Every row gives one point. A path goes straight from each point to the next, and from the last back to the first. The post is the endless flat space through its rows: a point in 2 columns, a line in 3, a plane in 4, and so on, so that a path can go around it. Count how often the path circles the post. Going back the other way cancels.
In the rows, 128 means zero.

Post (1 x 2):
126 152
Path (28 x 2):
123 165

96 154

96 164

137 186

159 167

159 126

151 156

149 145

119 131

132 117

160 140

146 170

102 182

109 150

115 165

129 188

140 157

146 153

129 167

114 157

97 139

129 118

122 112

95 129

93 161

121 136

144 127

158 175
Times around: 1

Post (3 x 4):
146 129 89 169

83 124 125 132

147 126 131 119
Path (26 x 4):
117 119 90 125

177 146 96 145

145 136 115 164

97 112 147 127

117 106 84 185

112 91 84 172

140 122 147 166

122 156 102 172

79 142 79 145

149 166 83 153

116 130 117 164

164 94 169 128

96 107 106 96

104 128 113 123

87 112 140 95

112 113 118 143

137 128 106 118

135 163 118 90

123 134 118 147

138 109 160 126

111 91 100 166

138 103 119 183

121 132 137 153

57 135 118 136

68 140 87 132

154 100 106 140
Times around: 1

Post (7 x 8):
108 128 131 97 149 112 98 128

94 153 158 143 144 120 98 134

180 137 139 215 81 164 115 105

111 133 125 113 163 103 130 140

107 112 142 113 162 116 114 112

132 128 141 133 99 126 140 96

108 118 139 131 128 98 106 134
Path (26 x 8):
131 181 138 130 163 134 125 145

100 112 150 115 140 100 121 136

122 115 112 130 172 139 122 149

94 99 135 143 179 111 119 84

129 157 159 168 95 108 155 88

197 135 109 169 70 139 90 130

73 120 175 102 169 91 101 174

73 101 150 92 89 115 99 127

126 156 97 153 164 130 131 133

103 106 139 128 106 85 69 127

166 116 145 134 126 113 154 85

118 105 170 116 121 137 69 119

156 172 122 192 120 167 120 169

70 100 144 137 126 96 103 130

141 147 132 181 111 135 151 87

124 128 129 143 186 93 114 150

141 94 150 82 142 145 110 89

95 168 169 156 140 141 152 122

83 124 101 98 146 103 110 144

123 175 125 183 133 100 120 126

155 166 126 140 144 121 90 145

138 122 132 135 164 108 115 171

137 125 110 152 134 111 137 170

88 122 106 116 175 108 153 147

112 161 121 146 130 119 106 137

155 168 114 112 133 124 178 97
Times around: 5

Post (10 x 11):
128 142 160 139 122 131 114 129 129 158 126

99 159 106 106 137 130 103 120 146 155 163

141 130 91 156 110 93 133 126 113 145 99

142 119 111 105 123 127 117 131 144 88 115

143 118 126 118 120 94 154 140 84 133 88

115 104 104 91 130 134 123 193 121 115 100

116 107 101 130 120 139 108 127 148 148 150

113 121 104 133 128 152 183 143 99 171 99

141 171 137 137 140 128 65 95 128 155 142

104 140 96 153 118 114 108 88 104 114 130
Path (26 x 11):
132 148 113 140 109 119 98 110 125 83 109

105 191 144 126 167 88 100 106 43 118 140

137 111 101 169 132 133 167 116 116 145 135

137 147 87 118 112 69 144 121 120 164 140

110 79 83 111 116 167 124 172 121 129 111

100 147 83 102 140 147 96 131 145 142 114

114 139 120 132 143 192 136 139 167 113 105

133 117 181 182 132 150 51 148 146 156 167

125 176 130 115 128 121 64 134 82 152 133

110 152 109 151 112 77 110 162 83 184 90

102 120 93 136 140 132 102 149 115 150 105

214 87 139 148 131 139 130 148 131 115 73

164 109 125 107 135 155 168 157 121 161 115

148 77 79 119 86 134 187 128 152 139 123

113 94 107 113 110 175 118 127 129 80 82

154 127 158 93 109 172 142 96 117 98 114

154 160 101 139 134 140 142 159 130 154 105

129 121 98 100 145 96 97 166 137 114 128

99 131 138 115 120 139 176 131 125 116 103

102 162 153 104 125 128 91 124 91 154 100

114 136 147 116 116 151 135 146 138 140 127

124 99 143 140 119 174 120 149 142 114 146

56 173 101 83 129 122 25 132 83 75 136

126 87 166 120 99 114 151 115 147 147 144

108 139 79 144 124 81 100 91 142 189 153

131 148 105 106 109 102 111 150 121 155 103
Times around: 1
